Every row gives one point. Any point is a mix of the corners, with weights that add up to 1. It lies inside the corners' shape when no weight is negative. Is each point inside? If not, which corners have a negative weight?
In the rows, 128 means zero.

Corners:
(1): [125 155]
(2): [221 169]
(3): [72 88]
Points:
[206 162] => inside
[126 153] => inside
[129 153] => inside
[160 140] => inside

Corners:
(1): [143 118 175 103 157 129 120 108]
(2): [ 66 164 184 109 176 167 185 134]
(3): [130  89  97 148 136 224  83 136]
(4): [156  82 140 149 108  62 150  48]
(5): [164  64   7 145 150 154  46 164]
(6): [113 137 108  94 136 182 110  96]
(7): [163 106 128 136  54  62  86  81]
(8): [187  83 102  96  80  88 141 120]
(9): [170 155 125 138 128 135 140 131]
Points:
[145 112 131 113 124 112 137 105] => outside (3)
[153 122 124 109 128 128 116 130] => outside (3, 4)
[121 109  93 109 116 109 115  96] => outside (1, 3, 9)
[ 95 135 197 100 137 129 164  83] => outside (5, 9)
[155  89 102 138 121 107 112  99] => inside
[134 133 143 124 127 140 140 109] => outside (5)

Corners:
(1): [112 118 171 124  78 158 115  97 107 224 131 156]
(2): [140 185 214  44 194  58 137  39 139 198 169 169]
(3): [ 97 151 116  77 154 132  95 109 208 116 117 172]
(4): [133  72 146  91 100 151 205 189 165 153  38 112]
(5): [120  99 125  65  32  43 110 155 120 210 130 128]
(6): [186  48  97 130 168 135 164  70 117  80 171 183]
(7): [ 76  56 177 182 166 189  53  83 167 157 155  89]
(8): [159 194  73 117 204 138  68 112 103  98 125 224]
(9): [153 196 233 147  80 172 126 184 104  88 167 105]
(10): [ 98 153 105 122  66  69  71  60 213 206  89 103]
(11): [176 103 125  74 156 166  52  47  93  78  75 205]
(12): [134 170  98  57 123 101 177  86 115 141 179  97]
(13): [233 135 195  64 140 115 189 142 187 235 202 135]
Points:
[118  90 165 138 150 157  95  97 158 162 152 116] => inside
[182 160 143  84 113 107 137 126 122 117 123 150] => outside (1, 3, 7)
[137 131 147  96 134 125 133 113 143 156 137 134] => inside
[121 127 128 104 102 107 108  98 165 169 112 126] => inside
[143  96 142 105 172 154 111 111 136 151 121 194] => outside (9, 10, 12)
[149 117 126 108 120 136 108 102 110 135 168 164] => outside (2, 4, 10)

Corners:
(1): [131  85  71 180 127 218 141 121  86 138  74 109 104 151 152 154 228 144
 184 159]
(2): [119 198 181  30 147 118 164 123 172 233 209 178  88 125 128 202  83  71
  71 106]
(3): [ 89 131  80 245  95 206  73  84  75 114 117 101 163 104  73  32 163 188
 129 184]
(4): [154 110  91 230 117 153 130 123 116  65 179  83 181 139 220 104 175 198
 155 149]
(5): [119 116 149 145 111 245 146 151 156  38 149  89 159 109  70 112 248 177
 176 139]
(6): [ 88 171 138  39 121  62 119 142  96 177 142 111 135  94  75 212 137  21
 149 130]
(7): [102 139 135 162 106 141 155 124 104  88  94 118  84 118 174  73 164 182
 147 176]
(8): [ 85 167 177 190  80 189 154 162 130 185 137  44 216 111  69 189 243 164
 236 142]
(9): [157  77 141 234 172  95  98 151 195 132 167 198  67 130 182 129 165 135
 110  55]
(10): [ 45 171 162 106 126  93 213  88 111 196 203 165 105 115  93 174 121   7
  69  55]
(11): [ 45 172 218 141  51 182 122 143  78 109 120  74 180 162 134  66 156 108
 204  90]
(12): [165 139 180 205 172 138  96  49 111  78 115 202 120 163 123 134 117 173
  99 124]
(13): [ 55 176 143  93  41  64 157  90 132 184 186 162  48 161  96 218 127  83
 138  97]
(14): [196 193 106 209 176 122 122  79 137 127 173 164  23 179 179 108  76 180
 166  99]
(15): [152  60 124 127 136  84 147  83 164 152 148 149 104 181 154 105 141 211
 105  76]
(16): [200 143  60 165 157 118 136  97 166  87  97 222 105 124 190 112  54 185
 131 106]
(17): [ 82 167 163  57  75  75 174 234  81 209 188 178  70 176  75 203  98  67
 123 125]
(18): [188  66 220 165 113 125 167  73 173 166 167 170 112 165 107 163  74  91
 103 117]
(19): [181 167 114 220 119  82 147 108 217 106  97 186 126 200 133  96 116 154
  60 120]
(20): [147 199 219  68  69 107 137 143  69 242 158 177 123  74  81 178 173  84
  99  89]
(21): [119 141 103 201 155 192 153  91 125  84 151 157 180 151 153  48 208 168
 187 203]
Points:
[107 135 135 153 122 107 147 123 147 187 182 134 102 174 134 152 126  98
 132 102] => outside (5, 7, 12, 16, 20)
[113 160 150 149 110 150 138 129 120 138 150 138 138 137 113 140 153 112
 153 123] => outside (7, 15)
[175 152 169 159 124 126 133  94 151 149 141 171 125 151 154 172 114 114
 147 103] => outside (3, 5, 7, 10, 15, 17)
[123 152 146 139 124 134 142 114 132 148 154 148 116 135 131 136 136 132
 120 126] => inside
[106 171 133 202 118 122 130  71 148 117 157 151 112 155 153  98 120 171
 130 108] => outside (1, 5, 6, 17, 18, 20)
[110 135 139 154 114 142 150 125 130 133 145 137 136 143 124 132 157 132
 141 135] => outside (14, 20)
[122 150 155 141 106 109 139 121 138 153 153 144 114 138 112 148 127 130
 123 105] => outside (1, 21)
[149 136 159 138 136 136 139 123 128 134 147 163 123 146 143 133 135 117
 122 100] => outside (3, 7, 8, 13)

Corners:
(1): [174 113 113  56 137 136  55 151  94 108  79 207 218  85 154 140  82 118
 153  49]
(2): [ 99  93 103 132 154  85  61 165  87  58 164 119 124 163  98 166  95  55
 133 136]
(3): [ 60 185 101  43 180 118  77  65 133 130 213 146 134 111 169 160  92  90
 115 161]
(4): [127 176 105 134 124  84 122  72 150 154 116  58 191 159  92 127  74 154
 153  49]
(5): [104 156  44 105 120 165 114 114 113 139  91 184 122 153 105 176 147 140
 161 182]
(6): [134  35 124  93  59 151  62 127 183 179 119  91  84 168  51 172 158 150
 110 178]
(7): [155  60 109  95 107 106 108 117 119 116 144 123 189 171  61 175 157  85
 182 192]
(8): [186 126 157 161 110 117  92 218  97  45 202 185 133 130  80 134 215  50
 186  63]
(9): [127 134 167 114 114 151 144 134  46  83 165 184 103 122 107  89 206  76
 159 184]
(10): [146  68 147 152 187 190 171  98 153 136 138  74  97  87 123  85  58 101
 151  32]
(11): [ 88 201  95 127  93 161 127 101 122  86  62 189 195  68 166 114 198   7
 161 170]
(12): [178  75 137 166  54 201 103 115 185 121 206 179 151 139 180 100  70 102
 201 176]
(13): [169 169 101 123  68  68 171 167  77 138 197  97 115 109 135 138 222 119
  96 127]
(14): [ 92 124 115 115 155 122  95 156 178 146 192 153 134  98 104 114  48 152
 129 166]
(15): [158 144 124 110 168  86 103  56 173  99 186  84  94  95 166 191  63 180
  90 126]
(16): [ 94  78  38  74 170  47  71  54 162 132 135  76  67 140  74 115 133 191
 112 109]
(17): [112 130 107  89 171  69 102  66  86 169 110 143 157  64 140 173  83  97
 156  59]
(18): [ 88 115 154 138 177  76 182 166  82  57 155  50 142 117 172 142 112 186
 139  23]
(19): [208 104  65 154 127 186  25 178 103 175  54 218 191 126 152 122 201 129
 199 142]
(20): [112  98 122 112 183  52 169  80 101 129 189 155 118 134  83  86 168 172
  78  31]
(21): [139  57 136 145 141  60 184 160 134  81  96  77  91 207 147 113 140 141
 172 119]
Points:
[127 120 124 107 137 106 105 118 131 111 170 123 152 102 120 142  95 106
 133  87] => outside (5, 9, 19, 21)
[132 130 108 118 139 122 111 125 115 104 157 146 140 116 121 126 136 112
 143 117] => outside (6, 17, 21)
[129 119 107 112 126 130 108 118 127 122 126 142 143 121 120 140 134 110
 145 130] => inside
[128 105 105 112 135 121 107 126 119 126 122 138 147 132 123 130 126 116
 152 129] => outside (8, 15)
[134 116 106 118 136 115 104 123 129 121 140 133 142 129 126 143 123 121
 149 113] => outside (9)
